Each row is a point. Before rounding, the points of a table are all equally far from one centre. They may lie mostly on one side of it. Where is the centre, to within rounding?

Points (5 x 2):
[[ 45   9]
 [ 23  58]
 [ 43  23]
 [ 25 -39]
 [-21  76]]
Centre: [-22   9]

Points, 8 rows:
[[ 36  10  50  45]
 [ 38 -13  12  46]
 [ 69 -28  51  -9]
 [ 85  -5   6  15]
 [ 83   8   9  25]
 [ 81  21   4  26]
 [  9  28   3  45]
 [ 78  -1 -19   4]]
Centre: [ 32  14  20 -11]

Points:
[[-43  33 -17  68  42  19]
 [-27  17  45  49  16 -45]
 [-63  27  21  69  21  -6]
 [-55  58  31  12   9 -64]
 [-29  -3  -6  45  17 -37]
 [-44  29  30  -2  15 -16]
 [-85  40   2  40   3   1]
 [-61  84  42   9 -35  32]
 [ 36 -12  -4  37 -24 -11]]
Centre: [ -1  78  -6  49 -23 -13]

Points:
[[ -9 -26  33  78  -5  37  -6  23]
 [-31  91   1  85   6 -42  -5 -34]
 [-25  18 -18 -54  33  52  42 -23]
 [-48  25  -1  36  29  -6  62 -41]
 [-19  16  21  28  63 -13  27 -24]
 [-63 -63  28 -20 -70  -6  11  -9]
 [  8  35 -81  59 -15  55 -29   5]
 [-29 -11  61 -62 -12  -2  68  26]
 [-50  53  33  22  41  25  34  47]
 [ -3 -43  82 -17 -23  40  25  -6]
 [  4 -34  27 -41 -32  -9  32 -87]
 [ 46 -27  69  24  19   9   9  17]
 [-10   9   2  12  26  25  90 -11]]
Centre: [  4  46   6  -6 -52  -6  -3   2]

Points, 18 rows:
[[ 26  -3 -10 -11   8  57  48   6  11  21  11]
 [-26 -30   5  -2  -5  83  18 -24  23   9  62]
 [-32  -4   8 -23  -3  68  61   3  10   2  66]
 [ 11  22  25 -17 -19  56  66 -19  -3  32  75]
 [-19  13 -11 -63 -28   2  24 -46  32  48  59]
 [-26 -49 -43 -41  19  53  41 -13   4  28  48]
 [ 15  15   1 -27  48  10  25 -53  17  18  91]
 [ 17   0  19 -70 -15  38   5 -39  44  25  83]
 [ 30  -2   7 -25   2  20  68 -19  18  20  98]
 [-16  -3 -24  24   5  21  50  10 -11  27  72]
 [ -2 -22   0 -17  -7  22  47 -15  19  14 121]
 [ 16  -2 -13  -9  16   3  22  29  24  21  89]
 [ 36  14  31 -14  26   3  33 -55  31  40  66]
 [ -9  -1  -4 -33 -21  48  70 -47  22   3  53]
 [ 30 -20  33 -21   0  17  85 -31   9  33  82]
 [ -7  10  55 -40  -3  49  59 -39  11  14  92]
 [-59 -34  38 -11  17  43  14 -58   9  29  90]
 [ -4  -6  22 -35   1   7  74 -34  15   1 106]]
Centre: [ -4 -25  25 -34   0   9  10 -20 -24  16  46]

Points (18 x 12):
[[ -8  31 -75  25   6   8  24   2 -13 -50  -8 -73]
 [ -3  17 -44   7  32  -9  26 -15  20 -41  -3 -88]
 [ 21 -10 -58   7 -43  -1  49 -27  37 -32  -9 -70]
 [ 23  22 -57 -12   6   3  43 -26 -20 -56  22 -60]
 [-25  14 -36 -14  -7 -31  60   4 -15 -43 -33 -80]
 [ -9  21 -40  49 -10  11 -15  -5 -20 -46 -35 -85]
 [-29   3 -50  51 -18   0  86 -22 -39 -39  20 -74]
 [-34  -7 -48 -10 -24   0  78 -30   3 -77   9 -66]
 [-33  54 -17  32  -6  19  28 -28  16 -73  10 -87]
 [-58  47 -48  29  25  30  39  -9  17 -34   2 -78]
 [-13  22 -61  15  -5  41  69 -22 -35 -19  19 -77]
 [ 19   3 -28  -2 -24   2  37   0 -20 -55 -28 -86]
 [-12  12 -18  28   3  13  45 -47  33 -65 -42 -72]
 [  1  64 -58  12 -28   3  55 -16   9 -54  -8 -50]
 [-18  21 -31  -6  -7   0  62   1 -16 -52 -54 -68]
 [-42  64 -43  29 -34   7  82 -19  -8 -40 -13 -58]
 [-32  32 -44 -15 -27 -27  87   0 -41 -53   4 -30]
 [-25  32 -33  39 -36  -5  39 -30 -21 -65 -28 -91]]
Centre: [-35   0  -7  18 -22   4  18 -22  -5 -14   9 -17]

Points, 25 rows:
[[ -42    3   46  -38    2  -24  -32   17  -78  -40   26  -28  -18   33
   -30   52  -33  -39]
 [ -12  -30  -41  -21   42   20    5   21  -55  -36  -13  -50    6   31
    30   58  -34  -53]
 [ -24  -51   43  -67   -3  -35  -27  -13  -64  -68   31  -56    6   18
    -2   39  -34  -56]
 [ -26   -1   11  -68    6  -12  -32  -52  -84  -43  -25  -41   10   39
   -47   63  -31  -40]
 [  32   -6  -12  -36    5  -10  -42   17  -60  -19  -10  -28  -28   38
     7  106  -47  -50]
 [  -8   20  -30  -22   32   17  -24   29  -77  -62  -11  -53  -16   31
    15   19  -40  -44]
 [  -6  -22   -8  -27   -1   -8  -58  -27  -78  -84   -9  -62   27   21
    20   62   30  -47]
 [ -11   18   30  -60  -20   18   -6   25  -67  -51  -19  -57  -25    3
   -11   89   -9    8]
 [ -17  -14   42  -54    5    4  -43    5  -83  -47    7   -4  -48   21
    -9   58  -22  -58]
 [  -8  -26    8  -61   39    7  -31   -3  -55  -55   -9  -26  -11   -1
   -50   70  -59  -52]
 [ -13    6   28  -75   53   11  -24   18  -66  -54   -7  -13  -16   35
     1   59  -34  -64]
 [ -34  -33   24  -47   -5   37  -15   -6  -62  -59  -14  -30    7   38
     0   62  -24  -84]
 [ -20  -75   -5  -30   29   -3    8  -27  -40  -28   29  -11    5    6
   -48   72   -5   15]
 [ -29   -6   -5  -59   -6  -13  -12  -25  -62 -102   -3  -22    7   24
   -15   74  -40  -52]
 [   6  -48  -51  -59   22  -18   -1  -26  -54  -72    3   12  -10   71
    41   40  -22  -49]
 [   1    9   49  -10    9  -20  -24  -49  -28  -47   -1  -18    8   19
   -23   56   -8  -79]
 [ -24   10   39  -44  -17   28   23    7  -47  -41    2  -65    1   22
    19   56   15  -60]
 [ -53   13  -24  -66   12   20  -19   17  -42  -27   14  -48  -23    5
   -23   25  -45    6]
 [  14  -35   12  -35   54   31   -7  -34  -63  -65    7   -2    4  -11
   -12   58  -40  -17]
 [ -23    3   20  -52   41  -19    4   55  -92  -33    2  -61   19   32
     1   53  -16  -25]
 [ -28  -35  -16  -55   18   28   -7  -38  -42  -21    6  -24  -30   14
   -33   78  -31  -37]
 [  -9    2   -1  -24    5    2  -39  -34  -55  -21  -11  -39  -20   12
     0   77  -58   13]
 [   7   27    6 -121  -15   -6    8  -21  -57  -69  -22  -20  -17   -6
   -17   74   16   -6]
 [  26   29  -15  -64  -26   30  -23   19  -48  -69  -46  -59   -2  -31
    -2   64   -6  -41]
 [   3  -33   16  -82   16  -10  -45   21  -33  -56  -37  -67  -11   -3
   -32   94  -16    9]]
Centre: [ 24 -21  -4 -54 -11 -10 -17  10 -35 -34 -11 -12  17  29 -13  21   4 -15]
